Every row gives one point. Each table stands for the endless flat space through its points: a line for two points, a plane for three, and so on. Write the one point that lies in both, or say that there is none.
(in the rows, 128 means zero)

First, 2 rows:
[[167 108  99 123]
 [155 108 107 155]]
Second (2 x 4):
[[160 101 106 141]
 [152 129 102 165]]
They share: [158 108 105 147]

First, 3 rows:
[[ 97 157  92 159 141 104]
 [106 153  93 160 141 112]
 [147 153 114 153 141 140]]
Second (2 x 6):
[[116 147  95 146 133 106]
 [120 165  99 154 147 114]]
They share: no point

First (3 x 8):
[[134 135 144 130 166 136 104  86]
 [141 168 141 109 126 138  88  91]
 [152 173 150 100 118 156 104 108]]
Second, 4 rows:
[[115 156 143 110 119 123  82  90]
 [166 136 147 123 178 201 102  66]
 [157 142 159 132 151 171 108 102]
 [149 145 143 122 161 178 119  82]]
They share: no point

First, 4 rows:
[[149  89 106  89 129 144  93  83 159]
 [161  98 139 119 147 117 114 107 123]
 [140  76 118  95 139 163  81  85 157]
 [107  97 106  92 130 154 126  91 181]]
Second (3 x 9):
[[142 105 125 113 146 130 114 107 146]
 [140 100 146 100 156 151 125  93 134]
 [142 107 139 104 152 142 122 100 138]]
They share: no point

First, 4 rows:
[[158 114  98 172 134 151 140  96 170 147  64]
 [180  98  95 125 143 118 164 140 137 166 112]
 [164 108 113 145 151 138 148 112 159 172 100]
 [147 135 114 168  80 101 168 155 146  88  90]]
Second:
[[132 127 121 190 114 141 154 131 151 127  95]
 [167 115 121 140 142 113 154 126 172 150  94]
 [175 108  66 152 112 129 144 139 113 146 127]
 [123 135 133 204 118 137 146 134 164 122 102]]
They share: [162 114 108 150 128 125 156 128 152 145  96]

First (2 x 11):
[[178 109 132 165 166 154 143 122 132 167 159]
 [169 104 132 160 157 154 149 124 138 158 151]]
Second (4 x 11):
[[162  92 121 136 155 165 172 117 154 152 120]
 [153  98 173 137 146 140 162 133 117 140 120]
 [134 111 146 140 156 140 183 142 146 155 114]
 [130 106 161 158 131 131 160 149 136 134 138]]
They share: [151  94 132 150 139 154 161 128 150 140 135]

First:
[[128 131 120 121 107 132 136 129 106 100 132 126]
 [129 131 126 113 114 135 136 135 120 112 144 139]
 [132 137 122 114 108 138 134 137 114 108 140 131]]
Second:
[[110 169 118  81 118 115 152 120  87 153 169 117]
 [128 161 134  85 112 133 146 130  99 139 161 127]
 [146 151 121 105  94 151 125 156 126 117 154 126]]
They share: no point

First (5 x 14):
[[147 155  99 143 191 120 164 167 104 128 117 107 121 173]
 [135 176 135 137 146 147 137 173 125 110 102 113 133 134]
 [190 131  72 126 179 155 133 142 105 138 145 110 114 196]
 [138 147 118 170 159  99 135 161  81  87 131  73 114 162]
 [166 138  90 122 176 124 147 142  89 125 141 104 109 174]]
Second:
[[192 154 142 136 158 144 174 147 106 131 154  93 100 171]
 [168 122 113 108 179 130 145 146 100 129 120  97 143 196]
 [142 122  85 103 167 127 108 142  89 109 107 101 149 176]
 [172 162 135 160 149 106 147 168 124 117 188 129  65 142]]
They share: [160 146 108 126 152 134 130 145  96 111 136 101 114 157]

First (4 x 18):
[[ 92 153  98 128 121 120 178 155 111 121 161 124 104 171 139 109 184 138]
 [115 135 118 114 118 141 158 140  96 122 166 145 127 151 139  91 177 156]
 [129 123 154 130 152 175 126 146 118 156 132 135 129 163 115  83 139 112]
 [134 141 142 104 135 174 138 157 113 151 147 134 142 143 131  93 142 142]]
Second:
[[147 139 120 124  94 183 158 141 110 121 140 171 110 145 111  93  98  96]
 [126 134 124 134 129 155 163 139 110 132 143 143 107 144 115 105 144 127]
 [114 108 103 133 147 169 126 133 108 113 138 171 133 170 152 109 126  60]
 [133 135 132 150 136 153 152 107 120 165 170 175 118 139 145 119 152 136]
 [151 120 122 143 106 180 156 118 107 130 142 205 115 137 124 118  99  87]]
They share: no point

First:
[[138 101 100 122 186 140 160 111  71  91 119 141 116 139 118 173  56  91
  160 116]
 [138  98 119 125 154 117 152 128  98 103 159 131 141 142 110 153  93  92
  156 106]
 [143  82 119 113 197 156 185 116  47  75  94 148 108 129  94 184  23  77
  181 122]
 [108  91 118 130 144 160 156 127  81 103 139 149  94 113  98 137  90 103
  172  90]]
Second (6 x 20):
[[154 119 106 134 165 120 168 134  90 124 123 142 103 143 112 113  80  66
  140 112]
 [100  98  77  96 183 138 202 116  76 105 131 182 137 116  76 130  50  86
  127  65]
 [149  83  81 138 193 181  98  80 127  96 231  94 133 162 121 219 133 121
  213 107]
 [119 118 133 118 107  88 200 153  65 127  92 165 125 108 109  84  84  82
  115  88]
 [142 102  83 135 218 135 126 125  95  78 149 153 116 180  91 140  79  61
  169 128]
 [110  95  94 139 175 130 120 122  92  74 167 149 149 165  91 152 118  93
  179 117]]
They share: no point

First, 4 rows:
[[148 182 157 103  73 130 149  82 199  86 159 114  86 125 193 120 120 106
  125 159  88 114 134 168]
 [163 164 149 103  74 135 146  95 180  76 158 122 100 117 172 135 115 119
  123 163 105 126 125 174]
 [135 178 151 167 138 155 150 147 114 120 110 104  90 121 166 137 103  85
  121 157 133 150 155 122]
 [159 177 137 107  85 155 148 121 168  77 161 133 108 123 179 128 128  99
  104 176 112 140 137 177]]
Second, 6 rows:
[[140 136  98 155 114 176 135 141 113  75  93 124 112 110 160 153 132 137
  121 142 130 156 135 153]
 [124 130 110 106  62 161 125 104 118 108 179  91 123 108 173 167 114 125
  109 150 170 131 145 151]
 [162 132 114 155 116 170 113 117 121  83 121 112 126 136 180 185 152 143
  113 124 134 148 149 165]
 [154 164 150 145 112 148 157 139 135  97  97 118  96  92 138 121  84 107
  145 176 118 150 137 141]
 [173 174 151 182 165 141 159 155 136  57  89 157  89 139 154 156 132 119
  108 132 108 168 100 163]
 [169 192 201 140 119 115 171 129 160 109 127 123  89  99 134 118  64  85
  144 182 120 148 124 149]]
They share: [157 158 148 139 109 145 146 127 133  95 129 114 101 113 154 147 102 112
 125 159 130 144 134 147]

First, 7 rows:
[[ 97 137  98  89 127 103 143 135 162 121 160 106 162 131 128 133 107 163
  138 123 141 131 121 170]
 [ 71  99 101 131 126  75 122 175 150 153 171  99 180 134 104  94  60 131
   92 126 148 110 120 135]
 [ 87 119  93 127  97  84 122 152 163 124 132 144 132 157 115 105 113 164
  136 124 185 118  95 152]
 [ 71  88  93 116  99 119 143 117 180 171 117 111 141 186  50 100 116 137
  144 114 184 103  59 168]
 [ 87 121 109  54 141 135 160 122 176 138 178  72 174 128  97 148 103 133
  151 116 101 123 105 188]
 [ 73  84  85 118 141  80 149 161 137 147 135  61 202 149  72 122 102 114
  115  95 148 133 127 154]
 [ 85  99  99 121 141  77 146 164 128 156 148  64 201 134  97 105  85 125
   95 103 147 134 133 144]]
Second:
[[102 135 129 105 136  52 155 127 161 141 138 116 141 184 145  96 151 154
  100 112 178  99 101 161]
 [ 75 121 142 119 143  82 190 105 150 114 148 105 160 150 122 112 143 136
   98  84 162 143 117 170]
 [116 164 102 112  98  65 142 147 135 124  92  79 160 173 118 107 135 129
  120  91 155 120  42 154]
 [113 122  87  84 124  71 126 134 154 182 136 126 129 175 144  93 143 178
  133 149 176 108 102 145]
 [103 164 108 133 147  46 156 118 180 146 151 124 158 195 137 102 183 160
   83 119 188 143 100 170]
 [ 78  84  72  74 136 109 150  97 135 204 142 135 122 139 130 103 131 191
  148 167 171 138 128 130]]
They share: no point

First:
[[109 131 161 144 120 100 122 104 115 102 119  95 106 140 160 135 154 139
  152 102 144 150 146 137]
 [123 123 173 138 112 102 134 114 127  88 109  97 102 152 168 135 160 151
  170 100 140 160 130 153]]
Second, 2 rows:
[[120 140 125 137 123 107 131 114 132 117 121  95 106 131 170 147 172 151
  163 103 141 156 181 151]
 [113 139 133 141 124 106 127 110 126 112 121  95 107 132 163 143 165 145
  155 103 144 153 173 142]]
They share: no point
